Each row is a point. Each copy is the shape, with its points in the same order, turned, moved and blurred by noise. Is it also mirrored, or only turned?
(in the rows, 128 means zero)

Shape:
[[187  93]
 [116 141]
 [132 143]
 [183 120]
 [ 73 165]
 [178 118]
 [155  96]]
Copy 1 (7 x 2):
[[172 176]
 [110 119]
 [116 135]
 [152 186]
 [ 78  84]
 [149 162]
 [169 147]]
Copy 1 is: only turned
Copy 2 (7 x 2):
[[163 171]
 [108 114]
 [ 97 125]
 [138 180]
 [ 79  67]
 [132 170]
 [154 140]]
Copy 2 is: only turned
Copy 3 (7 x 2):
[[ 50 182]
 [128 142]
 [121 158]
 [ 75 193]
 [169 118]
 [ 76 188]
 [ 71 156]]
Copy 3 is: mirrored
Copy 4 (7 x 2):
[[110  45]
 [149 126]
 [132 117]
 [100  71]
 [162 172]
 [110  72]
 [138  69]]
Copy 4 is: mirrored

Shape, 7 rows:
[[116 147 166]
 [134 130 191]
 [156  98 141]
 [177 120 134]
 [ 66  88 131]
 [ 77  78  54]
 [110 140 102]]
Copy 1 (7 x 3):
[[ 71 130 134]
 [ 60 129 108]
 [133 136  92]
 [137 109 105]
 [ 97 207 147]
 [179 212 169]
 [132 149 167]]
Copy 1 is: only turned
Copy 2 (7 x 3):
[[131 146  87]
 [152 130  67]
 [158  89 112]
 [173 111 127]
 [ 71  90  91]
 [ 56  67 170]
 [102 134 138]]
Copy 2 is: mirrored
Copy 3 (7 x 3):
[[ 80 117 149]
 [ 67 147 143]
 [127 163 137]
 [128 156 109]
 [118 107 214]
 [191  87 212]
 [134  86 153]]
Copy 3 is: only turned
Copy 4 (7 x 3):
[[131 165 118]
 [121 181  86]
 [ 80 133  86]
 [107 117  74]
 [ 75 156 176]
 [ 56  88 195]
 [121 110 147]]
Copy 4 is: mirrored

Shape:
[[129  68  89 136]
 [137 112 100 107]
 [139 178 116 158]
 [101 100 145 217]
 [135 161  95 153]
 [ 79 155 115 135]
 [129  98  83 112]
 [161 173 135 158]
 [210 178 156 108]]
Copy 1:
[[112 156  58 144]
 [ 99 173 102 150]
 [167 152 166 162]
 [170  74  98 118]
 [166 155 142 155]
 [143 149 144  94]
 [116 181  86 149]
 [155 136 169 173]
 [ 93 141 192 222]]
Copy 1 is: mirrored
Copy 2 (9 x 4):
[[ 79 138 137 171]
 [ 88 127 144 127]
 [103 147  74  83]
 [139 151  50 183]
 [ 81 140  85  97]
 [117  83  90 114]
 [ 70 120 145 138]
 [118 166  90  79]
 [128 192 139  43]]
Copy 2 is: mirrored
Copy 3 (9 x 4):
[[142 101 108 158]
 [129 128 152 151]
 [ 47 117 164 150]
 [ 51  98  66 118]
 [ 64 115 159 168]
 [ 69 170 128 161]
 [140 121 137 170]
 [ 48 104 179 127]
 [ 80 105 234  94]]
Copy 3 is: only turned

Shape, 10 rows:
[[ 97  84 101 108  70 165]
 [117 131 119 179 185 240]
 [111 123 123 134  71 117]
 [141  99 109 184  77 175]
 [157 148  83 104  77 183]
 [ 77 124 157  70  64  97]
 [116 105 111 142 146 113]
 [ 85 168 122 133 185 147]
 [202 122 138  60 163 118]
 [141 133 138 115 120 128]]
Copy 1:
[[ 58 168 146 119 116 167]
 [107 219 110 162 219  88]
 [110 122 152 135 117 168]
 [ 70 144 152 174 181 161]
 [ 80 178 127 200  94 141]
 [118 122 166  82  60 144]
 [121 129  85 122 153 151]
 [178 192  94 117 159 119]
 [109 103  52 164  90  69]
 [123 125 117 146 120 122]]
Copy 1 is: mirrored
Copy 2:
[[117 148 110 148 221 113]
 [ 97  67  38 131 110  61]
 [109 144 155 172 173 136]
 [ 52 145  92 161 160 120]
 [ 76 121 142  87 187 110]
 [172 123 178 175 210 162]
 [144 159 123 159 124 101]
 [163  81 130 150 106  68]
 [170 154 138  57 108 163]
 [132 128 137 130 137 138]]
Copy 2 is: mirrored
Copy 3, 10 rows:
[[ 66  66 126 116 164  97]
 [115 164  92  34 211 139]
 [ 81 100 126 165 143 123]
 [ 47 134 147 106 174 136]
 [ 59 135 106 123 140  67]
 [116  52 109 204 154  93]
 [125 104 131 113 121 148]
 [165 123  61  99 163 159]
 [171 149 161 114 102  49]
 [133 130 129 131 153 103]]
Copy 3 is: only turned
Copy 4:
[[144 200 111 100  81 162]
 [144 107 201  56  95  72]
 [114 209 120 130 141 152]
 [176 211 142  83 136 113]
 [193 165 130 158 102 131]
 [ 64 212  77 159 103 164]
 [108 144 125  86 157 160]
 [ 77 103 180 116 121 131]
 [137  83  47 143 154 122]
 [118 149 106 129 146 123]]
Copy 4 is: mirrored
